Each row of a before or after table is a point. The points were changed in one or more steps. Then noise was added and the rows were shuffled. The steps act on columns, c1 being the first. What was done? A step turns or swaps two columns, mirrors them in a line or flattens them onto one, adds a multiple of one to another, or multiplies or shifts one. Angles are multiples of 10 degrees, from the lower column toward the higher: turns from -170 to 170, lines from 10 to 170 but not 90. Use the fewest steps. Two steps may share a column if one is a turn and the other turns, adds or multiplies; they go together, in the order done. Otherwise the lowest column goes first.
(in the rows, 128 means zero)

Before (9 x 3):
[[118 100  81]
 [139 126 127]
 [ 86 160  34]
 [ 56 211 123]
 [154  97  71]
 [ 71  50 117]
 [144 119 126]
 [112 198 145]
 [ 83 136  41]]
After, 9 rows:
[[ 71  85 163]
 [ 55 180  87]
 [ 85 202  73]
 [148 141 119]
 [ 81 173  85]
 [139 129 128]
 [140 119 130]
 [114 159 101]
 [119 133 124]]
Steps: flatten c2 and c3 onto the line at 140 degrees

Before:
[[144 129 110 140 181 116]
 [149 159 151 136 120 125]
 [147 117 140 119 126 134]
 [  7 106 137 112 120 175]
 [127 122 111 126 136 124]
 [114 111 118  88 138 155]
 [151 108 125 114 160 113]
 [133 120 154 132 148 125]
 [132  98 119 137 165 116]
 [138 192 227 139 120 130]
 [149 102 120 113 129 200]
 [136  96 117 136 130 125]]
After:
[[112 110 120 140 141  81]
 [147 113 118  94 147  64]
 [133 109 152 125 122 132]
 [135 110 118 125 154 136]
 [134 166 227 119  75 133]
 [154  91 126 149 130 130]
 [146  80 107 126  99 144]
 [133  81 117 130 135 141]
 [147 123 140 129 139 118]
 [126 121 112 133 132 131]
 [  7 126 138 114 152  81]
 [149 151 152 124 107 136]]
Steps: mirror c2 and c5 in the line at 150 degrees; turn c4 and c6 by 140 degrees

Before:
[[ 26  91 127  68 164 175 108  98 156]
 [144 140 105 149 162 164 110 195 110]
 [126 137  60 128 157 151 116 145 107]
 [122 119 104 170 149  74 150 148 107]
 [140 122 107 135 166 137 144 163 200]
 [133 104 114 150 171  46 104 119 110]
 [133 135 105 143 121 138 109 103 101]
 [149 126 132 108 168  75 170 151 121]
 [133  52 112 140 162  91 144 110 124]
 [142 139 109  80  40  80 109 158 119]]
After (10 x 9):
[[ 25 118 153   8 165  86 109 174 115]
 [124 146 132 210 149 187 149 130  68]
 [145 150 134  30  36 178 111 111  80]
 [132 128 112 172 172 210 105 148  69]
 [129 146 220 126 154 126 114 114  64]
 [146 151 100  87 172 176 170 119  83]
 [148 185 174 168 157 101 109  96  69]
 [131 133 129 151 161 167 143 207  83]
 [138 163 160 141 166 129 139 123 160]
 [135 101 158 159 118 127 109 131  60]]
Steps: turn c2 and c8 by -110 degrees; turn c3 and c6 by -160 degrees; multiply c3 by 1.3; multiply c4 by 2; shift c9 by -40

Before, 8 rows:
[[100  75 135 149 131 120 132 124 108  68 130 118]
 [215 166 215  98 121 168 142 227 176 196 190 148]
 [141 190 103 170  99  43 146  97  94  66 156 127]
 [125 174 200  99 175 184 167 134  97 116  69  96]
 [115 228 170 106 192 193 151 144 187 181  83 123]
 [117 109 135 136  72  55  65 128  79  78 132 109]
 [135  95 133  94  59  54 150 174 117 103 143 130]
 [102 179 127 172  91 133 153 137  80 125 112 141]]
After (8 x 12):
[[190 198 180  87 214 112 154 146 178  79 150 126]
 [121 109 106 128 106 103  82 129 133 165 111 120]
 [173 137 166 190 140 216 167 226 217  72 158 147]
 [ 58  82 113 141  73 133  95 175 135 126 164 132]
 [182 172  86  70 176 126  93 135 191  99 157 101]
 [ 44 137  99 155 141 140  68  96  96 155  90 129]
 [ 57  93  80 128  90 115 132 127 126 204 121 111]
 [130 137  83 114 132 101 104 139 119 110  83 143]]
Steps: swap c1 and c6; flatten c2 and c5 onto the line at 50 degrees; mirror c3 and c9 in the line at 50 degrees; turn c4 and c11 by -90 degrees; turn c7 and c10 by -130 degrees

Before, 10 rows:
[[137 164 109 108 115 109 139 132 163 151 137 153 108 105 119 109 118 147]
 [160 113 150 120 155 121 100 104 138 107 138  82 106 134 169  64 160 114]
 [150 120 111 102 114 143  87  51  95  72 160 131  74 144 102 105 189 146]
 [ 90 103 109 146 112  77 140 132 154 146 127 128 105  76  81 104 183 118]
 [ 79 112 161 118 184 115  95 152 148  57 196 168 108 128 124 119  83 209]
 [ 94 108 185  94  91 179 119 111 143 119  93 104 118 134 144 173 138 117]
 [117 128 102 135 123 120  97  90 169 163 103 123  98  71 133 135  98 200]
 [116 146 123 155 143 159  50 113  46 153 163 132  89 157  90 145 168 188]
 [114 120 141 112  44 118 118 141 124 146 143 134 156 144  97 144 115 153]
 [118 107 102 167 147 100  82 205 143 125  97 134 101 135 121  95 146 157]]
After (10 x 18):
[[184 121 110 103 144 108 129 186  94  72  98 131  75 105  81 106 187 145]
 [144 101 108 146 169 178 176  94 155 147 121 129 105 167 115 105 182 118]
 [121 165 109 109 155 144 142 133 163 151 116 154 109 142 134 108 116 148]
 [133 113 150 120  85 133  78 168 137 106 118  81 105 138 124  63 161 113]
 [131 112 160 118  45 129 115  75 148  58  58 167 107 157  99 119  84 208]
 [160 109 185  94 183  85 110 107 144 120 171 106 117 103 129 172 138 117]
 [123 120 142 112 250 135 150 110 123 145 112 133 154  68 104 145 115 152]
 [166 128 102 135 155 140 108 138 170 164 152 124  97 179 104 136  98 199]
 [ 67 107 103 168  98 160 112  81 143 125 153 134 101 133  85  96 145 157]
 [147 147 123 156  96  91 123 124  47 153 100 133  89 108  41 145 167 188]]
Steps: turn c1 and c8 by 120 degrees; multiply c5 by 1.6; turn c5 and c14 by 160 degrees; turn c6 and c11 by 170 degrees; turn c7 and c15 by 60 degrees

Before, 14 rows:
[[161 106 110  75 140 122 192 180 129 133 118  84 155 130  98 158 138 160
  159 196 112 131 102 149]
 [131  44 173 159 211 103 180 128 175  87  98  80 114  28 117 101 126  75
  101  87 189 194 190  97]
 [100 166  78 125 211  76 113 159 117  83  90  77  84 111 120  64  90 117
  122 144 183  86 108  65]
 [176  94 188 168 200 158 146 178 139  64 167  82 103 152 171 149 115  63
  148  99 177 163 199  69]
 [ 76  57  70 153  93 153 107 161 103  86  94 131  70  85 162 105 169 127
  141 116  88 119  80 151]
 [134 102 124 122 190 117  57  74 182 180 200  85  87  44  94 146 155  81
  143 211 192 153 151  95]
 [158 117 100 182 174 151 185 176 129 160 184  77 137 149  54 160 174  66
  233 177  98 147 152  96]
 [127  48 140 112 172 100 157  75 108 166  72 201 138 137 146 102 132 167
  112 123  93 169 161  45]
 [156 114  75  73 209 135 182 108  58 126  66 204  82 123 149 123  92  96
  114 135 173 165 179 106]
 [119 108 165 126 160  81 173 186 160 187  69 112  64 163 159  40 105 166
  121 112  70  77 104 161]
 [211 164 116 142 103  44  75 133 105  94  64 108 146 129  78  93 100  77
  130 186 185 174 185 175]
 [148  97 150  80 126  48 114 184 154  51  79 146 110 112  94  75 216 194
  165  97  92 132 167  83]
 [ 95 137 166 188 101 166  70 176 115  78 189 122  80  30 110  78 127 168
  190 142 188 107  94 158]
 [142 170  76 129  74 152 154 173  99  77 203 148 135 115  46 110 125 168
  179 100 184 209 148 124]]
After:
[[163 107 155  81 135 122 191 179 133 132 189  83 154 130  98 156 138 159
  125 105 141 132 110 147]
 [155 126 215 138 174 152 180 172 131 160 182  74 131 149  55 157 170  75
   67 174  99 156 149  91]
 [131  48  77 196 205  98 179 135 175  95  87  82 115  30 112  92 128  70
  117 102 137 195 185  99]
 [132  99 140 170 184 112  58  69 184 184 219  83  87  36  96 153 163  82
  120 180 147 165 155  90]
 [101 165 162 170 208  74 108 156 121  78 133  74  84 110 124  56  93 117
  168  85 148  81 109  62]
 [205 161 135 184  94  41  77 132 108  95 171 108 141 130  82  95 102  75
  131  52 145 170 184 176]
 [143 108 135  70 126  50 113 179 151  48  94 147 109 110  91  74 217 190
   90  84 133 138 161  82]
 [104 139 136 206  99 161  74 173 117  76 146 119  84  35 113  73 135 167
   53 184 130 109  96 156]
 [146 167 200 175  71 157 152 171 103  75 115 148 133 121  41 110 129 170
  123 206 150 210 145 124]
 [180  96 100 188 196 154 144 177 138  63 113  88 109 152 173 143 122  67
   71 168 124 160 197  74]
 [153 113 156 127 216 131 183 111  55 127 125 208  79 124 143 119  90  96
  182  53 161 166 181 104]
 [ 77  54 184 111 100 149 107 161 107  86 117 135  69  83 156 103 167 120
  162  94 112 118  78 154]
 [128  48 113  85 174  98 155  73 108 163 112 203 133 141 145  98 133 161
  124  74 121 168 160  45]
 [116 112  94  83 159  83 170 185 159 183 102 112  60 159 164  38 112 164
  109  75 117  81 108 163]]
Steps: turn c3 and c19 by -140 degrees; turn c4 and c21 by -50 degrees; multiply c21 by 0.4; mirror c11 and c20 in the line at 40 degrees

Before (10 x 32):
[[146  71 110 124 128 161 145  91 105  90  99 150 206 188 113 169 133  83
  133 176  68 139  93 175  94 141  71 199  97  85 104 150]
 [196 131 114 138 176  53 122 190 120 205 192 157 116 148 137  65 132 163
  130  88 127 152 134  77 126  95 146  97 110 158  98  51]
 [107 147  58  52 120  86  93 101 192 100 114  55  93  89  65 168 109  59
   59 213 154 168 124  86  47 177  84 105  35 152 176  96]
 [109 129 136 122 144 117 170 168 192 141 170 140  97 196 162  95 184 143
  174 107 144 145 174 109 166  84 169 139 189  89 107  96]
 [150  55 123 112  90 198 150  70  74  39  98 117 216 164  95 113 103  83
  154 155  61  62  88 158 103 106  99 170  99 160 117 156]
 [204 186 172 124 167 107 128 219 152 176 195 141 124 136 141 111 125 127
  139  74 180 139 105 113 197 118 178 117 124 175 115  44]
 [137 134 137 179 215 115 139 177 197 140 193 150  74 165 137  57 219 118
  168  97 118 104 129 156 134  95 172 154 140  68 108 111]
 [ 47  50 142 133 131 195 177 166 145  78 160 149 153 187 163 111 148  95
  159 177  92  47  87 144 154 104  76 184 135  50  85 175]
 [ 68 113 160 109 134 137 177 130 167 107 169 160 143 164 140 164 146  93
  124 143  60  49 141 131 142 101 142 193 130 100 102 190]
 [191 192  59  99  61  72  83 104 138 116  92 106  88 123  92 166 115  74
   60 190 174 121  78  57  67 177 127  87  47 141 170  98]]
After (10 x 32):
[[150 147 120 110  89 198 150  70  99 239  72 140 216 165  98 116 105  84
  153  96  55  57  87 160 104 102 101 169 102 159 119 157]
 [192  86  61 103  60  80  84 103  92  95 140 147  84 122  94 161 111  87
   62  56 176 123  80  57  65 178  89  85  46 143 171  98]
 [203  84 175 120 169 110 124 222 195  52 152 139 118 132 138 109 125 126
  133 181 176 138 103 112 200 117 157 119 122 177 115  48]
 [ 67 118 160 110 137 140 175 130 166 155 170 107 141 162 144 163 147  81
  122 118  58  48 146 126 146 102 140 188 129  96 102 186]
 [136 103 138 183 215 115 138 176 194 121 193 127  73 162 141  54 224 107
  164 164 121 108 124 153 131  95 159 157 140  71 108 114]
 [106 126  57  50 122  87  91 100 111 141 190 187  91  88  61 164 106  87
   64  16 152 169 121  91  48 175  72 104  33 150 178  99]
 [141 176 107 123 129 161 142  95 100 195 107 106 207 185 120 171 130  83
  131  84  68 137  95 171  91 140  98 201  96  84 103 148]
 [109 108 136 120 143 120 164 168 168 116 189 119  97 196 163 100 185 137
  174 152 145 147 172 109 167  81 160 134 185  81 105  92]
 [190 147 114 136 176  48 123 188 194  65 117 105 121 147 134  67 130 153
  130 182 125 148 134  82 128  92 173  98 107 158  95  49]
 [ 48 185 145 134 129 195 175 164 158 219 142 107 154 185 165 110 144  86
  161  84  90  47  88 143 155 105 104 184 135  48  82 171]]
Steps: turn c2 and c10 by -140 degrees; turn c2 and c27 by 40 degrees; swap c9 and c11; turn c12 and c18 by -20 degrees; turn c12 and c20 by 160 degrees

Before:
[[187 102  95 161 214  84  56 109 144 174 164 195 126  92 159 134  90  92
  186 164 120 170 169 153  35 106 135 145 223 142 152 131 180 153 139  87
  139  84 189 155 161 100 108 105 162 124 166 186 158 122  56 121  52 136
  109 105  83  97  61 175 208 196 160 122]
 [199 186 110 184  54  49 150 163  79 168  67 111 147 213 169 147 120  99
  146 128 132 112 167 173 188 196 116  94 142 127 174 143 149 162 155 116
   62  61 146 126 109  83 151  67  92 161 184  71 133 139 203 113 166 118
   41 129 138  77 186 175 137  64 159 117]
 [143  98 104 110 200  36 142 122 161 189 134 188 146  79 197 210 142 168
  151 177 175 183 136 133 148 100  77 165 168 145 168 158 153 170 157 156
   46 136 127 139 125  98 126 143 184 128  85 184  95 182 202 117 107 126
  141 134 136  90 126 165 160 176 126 210]
 [162  95 106 165  10  32  79 110  77  74  74 149 143 128 136 119 151  58
   93 151 136 189 143 137  83  99  94 203 177 154 118 121  51  45  66  73
  106 133  43 127 131 104 234 126 116 166 149  51  83  57 149 159 132  39
   90 144  37 130 154 168 127 126 249 125]
 [141 121 156 100 101 154 231 149  82 190  71 167 166 105  78  75 132 136
  146 116 147 129 187 131 161 107 129  81  96 124  60 174 122 132 139 146
  117  29 136 171 107 113 121  88  94 221 118  66 109 200 164 139  93  35
  151 106 152 106 148 119 164 126 140 177]
 [153  68 206 107 149 124  99 148 105 155 195 134 177  89 158 133 115  90
  112 149 122 113 167  96 127 159 130 147 249 140 128  90 165 119 142  95
  159 107 142  70 129 205 162 124 150  55  88 120  93 132 108 123  74 157
   35 108  81  89  60  11  80 175 153  89]
 [121 136 110 110 110 155 174 139 158 114 114  52 111 100 202 130 164 165
   58  98 162  76 106 109  82 157 124 143 128 128 173 186 105 120 111  78
   81  69 164 148 130 130 128 136  98 157  94 173 114 120 149 120  74 140
  143  80 130 163 115 204 193 137 140  98]
 [ 60 142 201 162  76  76  77 119 146 109 188 120 161 187 161 155 126  61
  138 114 173  80 155 205 148  90 143 230 202 106  99 112 205 150 183 209
  119  99 173 110 201 143 130 159 183  77 123 147 126 144  85 150 171 143
  180  78  52 115 148 167 141 134 152 163]
 [187 211 144 116  98  93 148 153  61 164 181 120 118 117 122 152  95 140
  110 107 104  78 156 165 109  89  96 166 126 120 155 153 109  64 108  79
  117 182  58 183 180 150 119 135 173  86 114 131 140 157 218  54  49 162
   62 120 101  76 102 162  98  83  73  87]]
After (9 x 64):
[[152  69 207  73 147 125  99 146 106 154 197 133 177  88 159 133 116  89
  113 148 122 113 168  94 126 160 129 146 249 139 131  91 164 118 142  96
  160 106 143 125 129 206 163 124 150  54  91 119  94 113 106 122  76 157
   34 108  82  89  59  11  80 174 154  89]
 [187 103  94 192 215  81  56 110 144 174 163 196 125  94 159 133  89  91
  184 164 122 172 169 152  34 107 135 145 223 141 152 131 182 152 139  87
  140  85 186 129 162 100 110 104 162 123 165 186 159 130  57 121  52 135
  110 105  83  96  59 176 208 195 159 123]
 [188 211 145 126  98  95 147 152  61 166 181 120 118 118 121 153  96 138
  110 106 105  78 155 167 109  90  96 168 126 118 157 153 110  64 110  79
  116 185  59 144 180 149 118 135 174  86 115 131 138 172 217  55  49 161
   62 121 102  74 104 162  97  82  73  87]
 [162  96 105 121  10  31  80 109  76  73  75 149 143 128 136 120 151  58
   91 152 135 189 145 136  84 100  94 203 178 154 119 120  53  44  66  73
  106 134  43 104 131 102 235 127 117 166 148  53  84  67 148 160 133  38
   89 145  40 130 155 169 127 126 250 127]
 [199 185 110 188  55  49 149 165  79 169  66 114 148 214 168 146 120  99
  147 127 132 113 167 172 189 196 118  93 142 128 175 143 149 164 156 115
   62  62 145 131 110  83 150  67  91 163 185  71 133 137 203 113 164 118
   41 129 138  77 187 175 137  66 159 116]
 [ 60 143 202 160  76  75  77 117 148 110 189 119 163 188 161 156 127  60
  139 113 173  81 156 205 148  89 142 232 202 107  99 112 206 150 183 209
  118  99 172 130 201 145 130 159 184  76 123 147 126 136  85 150 172 141
  179  80  54 113 145 167 142 135 154 163]
 [121 135 110  97 109 155 174 139 158 113 115  52 112 101 203 131 165 163
   59  97 161  76 105 109  83 157 123 143 128 128 172 188 104 120 111  79
   81  69 163 129 129 131 128 135  99 156  94 172 115 128 148 120  76 141
  142  82 130 163 115 204 193 139 139  98]
 [140 122 155  80 101 155 233 151  82 191  71 167 167 107  76  74 132 138
  145 117 146 129 187 132 163 106 129  83  96 125  60 174 123 133 138 148
  118  28 136 158 108 113 119  87  92 221 118  65 108 206 164 138  95  35
  151 105 153 106 148 118 162 128 138 177]
 [144  97 102  77 199  35 142 122 161 188 134 189 145  78 197 209 141 166
  151 178 175 182 135 133 148 101  77 166 167 145 168 158 154 170 156 157
   46 136 125 147 126  98 125 143 184 125  85 184  95 179 201 117 107 127
  140 133 137  88 124 166 161 176 128 210]]
Steps: add 1 times c49 to c4; flatten c40 and c50 onto the line at 70 degrees
